Every row gives one point. Examples show where two turns around zero, p and q, send a point. Write where each new point lands after one turn and then the other. Backwards means that the second turn is done in reverse. Each puzzle has new turns, and all numbers are rounded.

Turn p:
-0.04 1.57 => -0.92 1.28
-0.79 0.08 => -0.70 -0.38
0.83 -1.65 => 1.61 -0.90
Turn q:
0.39 -1.54 => 1.40 -0.76
-0.20 1.52 => -1.25 0.89
-0.37 0.09 => -0.32 -0.21
-1.40 -0.85 => -0.33 -1.60
1.58 0.79 => 0.49 1.70
Where do these land?
q, then p: 1.19 0.35 => -0.17 1.23
q, then p: -1.60 -1.22 => 0.97 -1.76
p, then q: 0.42 0.87 => -0.80 0.54

Turn p:
-1.02 -0.62 => -1.10 0.46
0.90 -1.11 => -0.37 -1.38
0.12 1.73 => 1.47 0.92
Turn q:
-0.92 -1.53 => -1.78 0.18
-0.09 1.84 => 1.63 0.86
-0.15 -0.74 => -0.73 -0.18
1.15 0.44 => 0.89 -0.85
Where do these land?
q, then p backwards: -0.76 -0.89 => -0.91 -0.73
q, then p: -1.62 1.03 => 1.68 0.92
q, then p: 0.76 0.40 => -0.02 -0.86
p, then q: 1.61 -0.54 => -1.25 -1.15

Turn p:
0.43 -1.15 -0.43 => 0.99 -0.41 -0.74
-2.14 0.18 -0.51 => -1.67 -1.43 -0.21
0.92 1.66 1.41 => -0.20 1.67 1.66
1.17 -0.91 -1.14 => 1.12 0.36 -1.45
-0.39 0.22 0.67 => -0.24 -0.20 0.74
Turn q:
1.56 0.55 -1.60 => 0.55 0.75 -2.10
-1.46 0.15 2.19 => 0.25 -0.65 2.54
0.73 -0.83 -0.85 => -0.54 -0.35 -1.24
-0.61 -0.01 -0.01 => -0.36 0.23 0.44
-1.62 -0.21 -0.13 => -1.13 0.55 1.06
1.40 0.35 0.40 => 1.22 -0.53 -0.69
Where do these land?
q, then p backwards: -0.41 -0.48 -0.22 => -0.48 0.45 -0.10
q, then p backwards: -0.48 2.24 -0.34 => 2.14 0.64 0.61
q, then p backwards: 1.39 -0.88 -1.01 => -0.38 -0.62 -1.79
p, then q backwards: -0.50 -0.88 1.57 => -0.18 -0.06 1.86

Turn p:
0.59 -1.56 -1.60 => 1.55 -1.33 -1.08
-1.40 1.16 -0.95 => 0.93 1.83 0.12
0.94 1.22 0.16 => -0.05 -0.10 1.54
0.23 0.24 1.36 => -1.33 -0.08 0.42
-0.36 -1.07 1.04 => -1.11 -0.32 -1.01
Turn q:
-0.27 1.45 -0.58 => -0.80 1.02 0.91
-0.75 -0.91 -0.45 => -0.29 0.03 -1.23
1.58 0.02 -1.10 => 1.50 1.18 0.26
-0.56 -0.56 2.13 => -0.42 -2.23 0.06
Where do these land?
q, then p: -0.57 2.18 0.33 => -1.79 1.37 -0.34
q, then p: -0.05 -0.18 -1.98 => 0.97 0.88 1.50
q, then p: -0.58 -0.38 1.69 => -0.16 -0.59 -1.72
p, then q: 0.94 -1.02 -0.87 => 1.36 -0.03 -0.92
p, then q: 0.26 -0.60 0.83 => -0.52 0.00 -0.92
